Rows are points. The last column is the point's height on a tilted bowl or saddle (a function of degree 2), plus a little noise. Along how many of its main directions does it bend up, bend down or stay straight?

Points (16 x 4)
-.16  -.46  -.20  .50
.05  .22  .70  -.36
-.23  -.50  .73  -.40
-.12  -.20  -.65  -.18
-.24  -.25  .73  -.57
-.69  .11  .28  -.19
-.56  -.04  .03  .47
-.04  .28  -.16  .44
-.24  .64  .31  -.02
.42  .51  -.10  .05
-.59  -.36  -.74  .42
-.35  -.08  .08  .50
.11  -.26  -.27  .11
.23  -.42  -.04  .23
.79  .50  .01  -.32
.20  .39  -.72  -.84
Directions: 0 up, 1 down, 2 straight

Points (25 x 5)
.32  -.09  -.39  .08  -.23
.05  .49  -.17  .15  -.08
.38  .06  -.68  -.06  -.40
-.07  -.15  .28  -.08  -.06
.82  .25  .14  .50  -.60
-.23  .28  -.11  .09  -.10
.12  .29  -.51  -.86  -.75
.55  -.17  -.45  .43  -.57
-.62  -.04  .42  .47  -.53
-.07  .05  -.28  -.43  -.21
-.32  .15  -.37  -.08  -.16
.94  .16  .51  .46  -.80
-.39  .48  .52  -.30  -.45
-.62  -.47  -.03  .68  -.48
.14  .39  .16  .94  -.68
-.03  .37  .47  -.49  -.32
-.21  -.27  -.13  -.44  -.16
.31  .18  -.11  -.38  -.22
-.27  .14  -.35  -.17  -.15
.45  -.03  .14  .07  -.21
-.22  -.12  -.22  -.10  -.07
.07  .05  .19  -.33  -.13
-.41  -.15  .61  -.20  -.28
.16  .34  -.04  -.70  -.41
-.85  -.07  .15  -.43  -.52
Directions: 0 up, 3 down, 1 straight

Points (22 x 5)
-.20  -.18  .23  -.24  -.16
-.15  -.14  .22  -.09  -.10
-.02  -.07  .10  .30  -.10
.27  -.07  .37  -.24  -.11
-.10  .44  -.45  -.15  -.28
-.07  -.15  -.25  .39  -.19
-.31  -.22  -.05  .20  -.07
.08  .56  -.19  -.01  -.19
-.09  -.01  -.27  -.12  -.11
-.46  -.04  -.37  -.31  -.30
.15  .13  -.46  .23  -.17
-.09  .30  -.28  .19  -.14
.06  -.18  -.41  .04  -.16
.36  -.12  -.27  -.22  .07
.18  -.01  -.50  .26  -.20
-.12  .05  .43  .26  -.17
.05  -.06  .05  .12  -.04
-.28  -.46  -.02  .00  -.19
.21  .05  -.94  .71  -.94
.29  -.40  .09  .04  -.07
-.15  .13  -.06  .38  -.11
-.38  .20  .15  -.12  -.08
Directions: 1 up, 3 down, 0 straight

Points (38 x 7)
-.52  -.32  .88  -.12  -.35  -.10  .94
.30  .23  -.30  .36  .19  .14  .28
-.26  -.45  -.01  .02  .19  .33  .10
-.03  .19  -.75  -.20  -.26  -.35  .06
-.02  -.01  -.14  -.23  -.44  .48  -.29
.57  .14  .53  -.13  -.16  .15  -.18
.09  .49  .42  .36  -.39  -.70  .35
.44  -.27  -.35  .07  .16  -.28  .02
.48  .18  -.09  -.16  -.27  -.16  -.15
.56  .67  .11  .41  .17  .15  .60
-.18  .07  .46  .25  -.18  -.28  .41
-.23  .10  .50  .21  .15  -.81  -.30
-.21  -.23  .60  .26  .02  -.22  .36
-.64  -.33  -.21  .35  .20  .22  -.15
.10  .15  -.04  -.03  .47  -.21  .05
-.01  -.57  -.34  -.06  -.02  .22  .08
-.27  -.10  -.15  .39  -.41  -.01  .04
.07  .05  .12  -.51  .43  .27  -.22
-.30  .04  -.01  -.40  -.11  .08  .12
.40  .48  .13  -.06  .32  .60  -.32
-.55  -.07  .16  -.10  .36  -.09  .09
.56  .11  -.10  .18  -.51  .06  -.10
-.79  .20  .13  -.26  .38  -.06  .12
.03  -.49  .02  -.26  .83  .04  -.06
.26  .42  .23  .52  .43  .10  .26
-.45  .11  .01  .50  -.08  .48  .01
-.52  -.16  -.06  -.16  .26  .07  .21
.44  -.13  .11  -.10  .00  .04  -.05
-.24  -.05  -.02  -.09  .87  -.30  -.25
-.24  .15  -.12  .31  .59  .52  -.31
-.19  -.22  .55  -.21  .10  .17  .17
.27  -.18  -.06  .09  .30  .47  -.12
.59  .15  .09  .14  .14  .38  -.03
-.09  -.44  .12  -.13  .10  .24  .17
-.30  -.04  .06  -.35  -.94  .03  -.26
-.05  .18  -.24  -.33  -.93  -.37  -.75
.09  .33  -.06  -.35  .27  .25  -.04
-.64  -.21  .02  .22  .48  -.26  -.17
Directions: 2 up, 3 down, 1 straight

Points (68 x 9)
-.04  -.18  .23  -.20  -.02  .52  -.11  -.35  .27
.30  -.22  -.26  -.25  -.42  .04  .13  -.19  -.03
-.06  -.45  -.07  .08  .51  .42  .17  .10  -.03
.42  -.78  -.05  -.81  .71  -.04  -.27  .16  -.74
-.36  -.44  -.13  .26  .33  .04  .29  -.42  .14
.49  .10  -.18  .56  .28  -.45  .15  .11  -.07
.42  -.22  -.29  .17  -.25  .60  -.26  .29  .43
-.32  .88  -.26  .13  -.24  .25  -.62  -.02  -.03
-.26  -.30  .35  .38  .00  -.08  -.37  -.64  .19
-.28  .13  -.10  -.13  -.28  .64  .02  -.42  .39
.40  .17  .07  .24  .39  -.04  -.64  -.32  -.14
.65  .22  -.02  .55  .28  -.18  -.41  .72  -.69
.16  .29  -.30  .25  -.36  .26  -.05  -.06  .16
-.34  .32  .62  .37  .42  .33  -.54  -.12  .23
.18  -.17  -.58  .37  .31  .07  .15  .18  .24
-.67  -.07  -.08  .36  -.20  .00  -.53  .11  .15
.09  .15  .33  .54  .17  .71  -.53  -.50  .36
-.30  .09  -.46  -.26  .30  .37  -.24  .16  -.01
.18  .46  .46  -.27  .19  -.02  -.34  .06  .13
-.52  -.33  -.10  .02  .02  -.07  -.39  -.34  .23
-.17  -.07  .11  .21  -.30  .44  .66  .26  .62
-.23  -.27  .21  -.24  .46  -.19  -.05  .24  .28
.15  .19  -.58  -.04  .46  .31  -.30  -.10  -.12
.09  .18  -.04  .17  .22  -.31  .07  .35  .13
.03  -.01  -.62  -.17  -.11  .70  .30  -.18  .44
-.38  .02  .29  -.32  .02  .16  -.37  -.61  .32
-.15  .30  -.13  .15  .08  -.57  -.04  .34  .28
.18  .34  -.24  .56  -.18  .31  -.45  -.19  -.04
.18  -.36  .71  .06  .05  .02  .10  .69  .72
-.22  .06  .28  -.14  .01  -.06  .26  .20  .42
-.26  .33  -.04  -.35  .25  -.26  -.42  -.57  .21
.12  .11  -.07  .17  -.10  .17  -.20  .01  .12
-.26  .44  -.09  .12  .33  .61  -.13  -.21  -.05
.00  -.10  .47  .27  -.13  -.29  -.04  .01  .22
.25  -.76  -.01  -.54  .57  .44  .21  -.30  -.90
-.40  -.93  -.09  .32  .01  -.04  -.50  .15  .19
.20  .35  .24  .46  -.03  -.39  -.87  -.12  -.26
-.34  -.01  .14  .17  .35  -.59  .41  .57  .79
.73  -.61  .40  .29  .35  .03  .90  .19  .53
-.03  -.39  .47  .38  .31  -.22  .41  -.34  .40
-.08  .41  .53  -.12  -.16  -.58  -.29  -.70  .35
.26  -.24  -.26  -.10  .23  -.45  .04  -.05  .27
.42  .19  -.60  -.16  .01  -.33  .31  .65  .46
-.01  .08  -.09  -.23  -.53  .25  -.21  .38  .18
-.18  .29  -.20  .09  -.18  -.33  -.17  -.71  .06
-.09  .17  .00  -.36  -.09  .16  -.15  .15  .17
-.13  .53  .62  -.52  -.05  -.12  .21  -.15  .60
-.12  .32  .04  -.34  .14  -.53  .02  -.06  .38
-.25  -.26  -.41  .21  .82  .33  -.21  .07  -.26
-.13  .05  -.43  -.19  .24  -.50  -.56  .34  .52
.45  .55  .81  -.24  -.86  .48  .45  .18  .94
.18  .21  -.14  -.21  -.39  -.41  -.33  -.22  .09
-.27  .05  .60  .00  -.09  -.20  .53  -.30  .65
.18  .26  .03  -.26  .11  -.07  .09  .49  .13
-.18  .27  .06  .52  .05  -.44  .03  .00  -.04
.08  .44  -.27  .07  -.28  .66  -.14  .52  .30
-.46  .11  -.42  .44  .41  .66  .75  -.05  .45
.52  .26  -.94  .11  .04  -.62  .31  -.08  .87
-.01  .20  -.58  -.20  -.37  -.23  .09  -.37  .20
-.56  -.66  -.01  .17  .15  -.28  -.11  .66  .40
.31  -.63  -.35  .14  .50  .09  .30  .09  .04
-.49  .24  -.09  -.20  .10  -.22  .34  -.86  .10
.26  -.57  .04  .39  -.25  .36  -.19  .16  .19
.16  .28  -.12  .23  -.17  -.20  -.33  .00  -.05
-.10  .22  -.50  .14  -.10  -.08  .32  .09  .31
-.71  .18  .62  .03  .19  -.34  .42  -.33  .88
-.14  .36  .17  -.30  .34  .10  -.30  .80  -.01
.17  .76  -.13  -.10  .46  .03  .21  -.56  -.51
Directions: 3 up, 2 down, 3 straight

Points (74 x 9)
-.06  .26  .00  -.01  -.34  .10  -.13  .01  -.41
.40  -.30  .35  -.02  -.06  .10  -.28  .29  -.18
.72  .20  .12  .17  .12  -.38  -.24  .13  -.13
-.37  -.34  .00  .16  -.09  .18  -.53  .36  .05
-.26  .19  -.18  .00  .22  -.46  .05  .12  -.23
.09  -.53  -.27  -.23  .25  -.13  -.04  .48  -.29
-.03  -.20  -.02  -.24  -.02  -.25  .39  -.47  -.44
.01  -.33  .49  .30  -.52  -.05  .41  -.63  .01
-.28  -.44  -.13  -.67  -.19  -.15  .57  -.06  .12
-.19  .29  -.09  -.10  .34  .19  .53  .27  -.12
.04  -.48  .03  .16  -.34  -.56  .02  .03  -.47
-.20  -.04  -.23  -.42  .01  .00  .32  .26  -.19
-.16  .48  .03  -.25  -.15  -.47  .19  .16  -.33
.08  -.31  .06  -.49  .15  .75  -.09  .14  -.33
.20  .30  -.09  -.25  -.24  -.20  -.35  -.31  -.14
.24  .28  .19  -.08  .01  .03  -.69  -.56  -.11
.35  .55  .13  .13  -.35  .12  -.24  .17  -.38
.03  -.35  -.36  .44  .08  -.15  -.08  .12  -.27
-.33  .03  -.15  .04  .04  -.60  -.44  -.40  .14
.16  -.29  .25  -.12  .44  -.38  .33  .42  -.30
.13  -.18  -.33  -.29  -.35  .51  .27  .25  -.37
-.57  .06  -.75  .56  -.04  -.18  -.02  -.15  .17
.05  -.09  -.15  -.22  .22  -.24  .13  -.02  -.28
.50  -.04  -.09  .16  -.65  .08  .54  -.11  -.22
.11  .21  .27  .78  -.08  -.13  .22  .27  -.17
.03  -.16  .26  -.14  -.03  .40  .01  -.36  -.26
.36  -.31  .45  -.02  .13  -.19  -.15  .00  -.08
-.01  -.37  -.31  -.59  .35  .04  -.25  .10  .22
-.43  -.30  -.31  -.21  .25  .05  .28  .51  -.31
.22  -.24  .10  .10  .01  -.19  -.36  -.14  -.01
.48  -.22  -.39  .28  -.12  -.19  -.06  .39  -.60
.09  .17  -.12  -.41  .94  .12  .31  -.04  -.51
-.07  -.16  -.03  .53  -.02  .19  .55  -.30  -.04
-.24  .28  .23  .12  .21  .10  .03  .32  -.26
.31  .13  .15  -.46  -.24  -.54  -.15  -.53  -.20
-.42  .81  .11  .51  .30  .05  .18  .08  -.02
-.07  -.20  .10  -.17  .51  -.22  .03  -.29  -.36
.69  -.35  -.35  -.21  .34  -.25  -.15  .23  -.39
-.22  -.29  .25  .74  -.41  -.04  .22  .15  .00
-.20  .21  .14  -.08  -.18  -.30  -.19  -.86  -.63
-.22  .55  -.40  -.33  .25  -.14  .53  -.17  -.17
.30  -.62  -.45  .25  .65  .33  -.17  .12  -.94
.11  -.27  .02  .07  -.81  -.50  .26  -.59  -.74
.18  -.15  -.33  .49  -.39  .20  -.09  .20  -.16
.09  .33  -.42  .24  .09  -.38  .60  .12  -.43
-.24  -.24  .13  .13  .20  -.03  -.01  -.31  -.28
-.05  -.26  -.28  .17  -.59  -.15  .12  .03  -.47
.03  -.36  -.28  -.47  .22  .16  .15  -.45  -.33
.22  .02  .25  -.90  .06  .14  -.03  .06  .46
.10  .01  -.79  -.51  -.15  -.15  -.29  -.41  .06
.39  -.05  .42  -.08  -.10  .07  -.87  -.30  .23
.20  .13  .45  -.34  -.05  -.17  .30  -.86  -.57
.37  -.05  -.57  .41  .33  .27  -.02  -.23  -.43
.54  .36  -.09  -.08  -.16  .26  .15  -.12  -.27
-.35  .19  .36  -.01  -.18  .04  .12  -.16  -.36
.29  .02  .38  .10  .10  .21  .16  -.16  -.32
.12  .08  -.87  -.16  .16  .09  .31  .48  -.53
-.13  .34  .06  -.30  .47  .06  .25  -.09  -.23
.17  .46  -.25  .44  -.20  .19  -.31  -.07  .06
.36  -.60  .56  .15  .53  .04  -.92  .51  .46
-.13  -.24  -.13  -.60  .01  -.30  .51  -.16  -.11
-.27  .19  .51  -.30  .44  -.29  -.10  -.42  -.22
-.64  .05  .17  .19  .01  -.17  .28  -.05  -.35
.59  .18  -.08  .24  -.20  -.78  .00  -.20  -.56
.26  .18  .21  .04  -.39  -.44  .45  .38  -.65
.12  -.06  -.09  -.27  .11  -.79  -.10  -.46  -.23
-.07  .36  .19  -.20  .29  -.31  .42  .39  .02
.34  .33  .36  .15  .38  .29  -.16  .19  -.40
.07  -.48  .28  -.57  -.17  .29  .33  .07  .42
-.48  .36  -.07  -.47  -.35  -.65  .10  .23  -.57
-.24  .71  -.01  .18  -.13  -.08  -.30  -.08  -.22
.22  -.43  .03  -.29  .32  .23  .31  .00  -.30
-.01  -.20  -.57  .09  .06  .06  -.14  -.02  -.19
-.11  .15  .47  .46  -.04  -.42  -.15  -.25  -.33
Directions: 3 up, 3 down, 2 straight
